Each row is a point. The last column is the point's height on a tilted bowl or saddle (a function of degree 2), plus a little noise. Along how many of its main directions does it bend up, bend down or stay straight?
In the rows, 128 means zero.

Points (17 x 4):
[[ 46 114  87 216]
 [161  81 128 112]
 [135 153  88 156]
 [127  97  99 106]
 [130 107 128 128]
 [123 136  93 142]
 [137  84 113 102]
 [ 78 146 110 170]
 [ 80 142 145 146]
 [136  68 157 159]
 [111 136 190 126]
 [ 74 172 112 171]
 [142  33 133 103]
 [177 117 186 170]
 [171 113 117 122]
 [ 80 138  93 177]
 [ 80 121 124 162]]
Directions: 2 up, 1 down, 0 straight

Points:
[[207 123 129 166 104]
 [ 85 172 133 138 140]
 [ 76 107  58  68 127]
 [171 168 186  94 130]
 [112 162 142 134 157]
 [ 88 156 119 178 131]
 [211 111 127 129 127]
 [154 122 105  76 172]
 [171 128 135 145 157]
 [137 124 183  95 170]
 [134 117 145  98 185]
 [110 181 169 197  38]
 [128 106 181 176 101]
 [101 111 182  83 149]
 [208 150 154 118 120]
 [ 89 169 139  93 150]
 [109 104 176 120 149]
 [150 149 179  94 161]
 [126  87 177  94 167]
 [118  86  97 128 159]
 [115  51 102  71 105]
 [122 145 118  96 185]
 [138 153 128 110 180]
 [ 80 156 129 113 156]
 [108  87 135 133 150]]
Directions: 0 up, 3 down, 1 straight

Points, 45 rows:
[[153 135 159  85 151 121 112]
 [154  66 137  57 154 121  92]
 [122 103  95  45  61  80 141]
 [122 166 114 111 115 155 114]
 [129 126  82 107 173 123 112]
 [ 73 136 172  85 157 184 158]
 [175  30 175  49  87 146  62]
 [130 139 111 152  92  84 116]
 [134 167 135 150 156 100 131]
 [187 117 155 103  90  81 110]
 [150  92  70 118  41  84  81]
 [152 172  77  73  61 129  53]
 [174 133  88 119 106  95  97]
 [203 138 124 106 149 137  64]
 [124  99 127  80  97  58 139]
 [ 95 173 125 102 116 194 175]
 [ 92  92 163 123 147 156 102]
 [125 147 162 106  79 138 111]
 [102 122 126  82 113  99 108]
 [132 142 108 108 164  53 162]
 [ 87 147 141 112  70  64  68]
 [211 151 124 171 148 142  97]
 [131  95  95 193 113 122 159]
 [128 107  65 147 138  95 129]
 [146 112 122 107 117 137 101]
 [ 87 108 151 105 153  70  87]
 [201  79  77 184 132  95 125]
 [169 141 104 113  98 143  81]
 [204  80 170 122 102  99  54]
 [ 81 126  59 173 154 125 140]
 [ 92 168 138 189  97 172 181]
 [116 135  94 189 170 112 173]
 [165 111 167 135 112 139  90]
 [122 130  73 128 138 103 113]
 [ 77 118 210 122 135 146  84]
 [127 135  99 163 121 156 144]
 [123 178 112 112 148 155 115]
 [133  85 150 122 138 174 108]
 [123 124 103 153 162 108 130]
 [110 131 101 166 126  85 134]
 [ 79  75 163 173 113 155 125]
 [112 142  98 106  94 153 120]
 [149 121 127  89 151 145 107]
 [ 92 195 117  99 145 110  67]
 [162 114 193 172 177  72 158]]
Directions: 2 up, 2 down, 2 straight

Points:
[[ 71  77 131 186 136 116  95 103 170]
 [109 145 100 121  98 150  99 126 149]
 [140 150  55 155 141 112  95  44 214]
 [142 117 208  85  82 131 134  94 151]
 [ 87 140  89  49 131 166 149  48 155]
 [114 212 133 153 142  61 127  56 177]
 [130  84  72 174 127 124 133 155 143]
 [123  82 142 130 117  80 157 107 133]
 [164  98 129 165  96  81 194 154 121]
 [125  93  62 114 126 148  86 129 147]
 [123 202 110 155  87 147  89 146 171]
 [ 74 126  92 127 124 107 140 145 141]
 [228  74 188 108 103 115 124 138 154]
 [136 111 161 211 155 146 120 136 174]
 [111 114 126 118  87 216  89 181 177]
 [200  88  81 143  96 169 163  90 208]
 [ 89 111 132 107 148 108 178 149 122]
 [103 140 160 142 153 142  94 100 138]
 [144  60  84 158  75 112 104 101 181]
 [139 161 138 151  92 121 158 133 142]
 [130 160 122 119 129  55  88 150 121]
 [183  58 148 148  78 153  47 124 177]
 [118  62 139 104 156 144 143 132 130]
 [111 102 133 171 163 130 148 144 142]
 [209  73 167 159 165 114 118  58 204]
 [156 127 146  70 172 198 180 113 146]
 [ 69 165 123 130  97 144 172 116 153]
 [183 209  88 144 116 135 128 115 188]
 [107  69 154 155 157 104  58 158 135]
 [108 164  99  97  82 159 109 165 157]
 [178 154 107 112 132 109 120 114 146]
 [115 208 120 145  98 123 128  73 174]
 [135 159  48 143 125  84 128 133 166]
 [149 138 119 140  89  88  92 120 129]
 [123 123 126 107 143 158 104 155 129]
 [ 80 122 130 152 146 127 138 145 138]
 [119 135  77 122 137  97  92 186 123]
 [185 123 157  93 131 148 210 116 147]
 [109  72  48  75 183 138 159 131 142]
 [ 76  89 119  96 129 103 156 121 135]
 [147 143  86 122  88 183 145 125 170]
 [178 112 146 124 145  63 131  82 150]
 [166 109 146 148  55  78 166 159 109]
 [ 79 122 165 105 119  24  97 118 146]
 [114 162 144 197 120 156  81 122 171]
 [197 134 121  61 105 111 130 122 151]
 [ 23 222  52 178 132 127  82 121 243]
 [ 85 108 133 160 106  98 101 105 151]
 [156 109 129 132 108 172 119  87 168]
 [131 130 173 168 191 158 114  79 160]
 [117 145 151 132 168 125 162 185 136]
 [126 118 154 140 126 188  86 148 154]
 [ 76 159 143  23 138 126 164 128 148]
 [155 114 139  86 139 192 128 178 148]
 [137 117 134 207 106 123 155 132 166]
 [166 152 146  67 121 153 170 162 143]
 [186 108 135 142 145 140 158 110 157]
 [177 132 185 117 147 147 164  92 154]
 [106 147 102 150 174 117 207 138 149]
 [149 109 111  86 134 193 141 114 148]
 [148 145 137  89 146 119 119 120 132]
 [ 49 169 157 163 129  46 138 112 169]
 [148  72 142 123 180 113 150 110 145]
 [108  99 166 155 174 123 145 186 141]
 [163 148 153 155 139 147 158 123 154]
 [145 126  96 141 157 141 156  72 164]
 [ 46 121  66 129 153  73 147  89 192]
 [123 148 106 111 138 115 118 118 136]
 [167 182 151 140 148 153 119 153 156]]
Directions: 5 up, 1 down, 2 straight
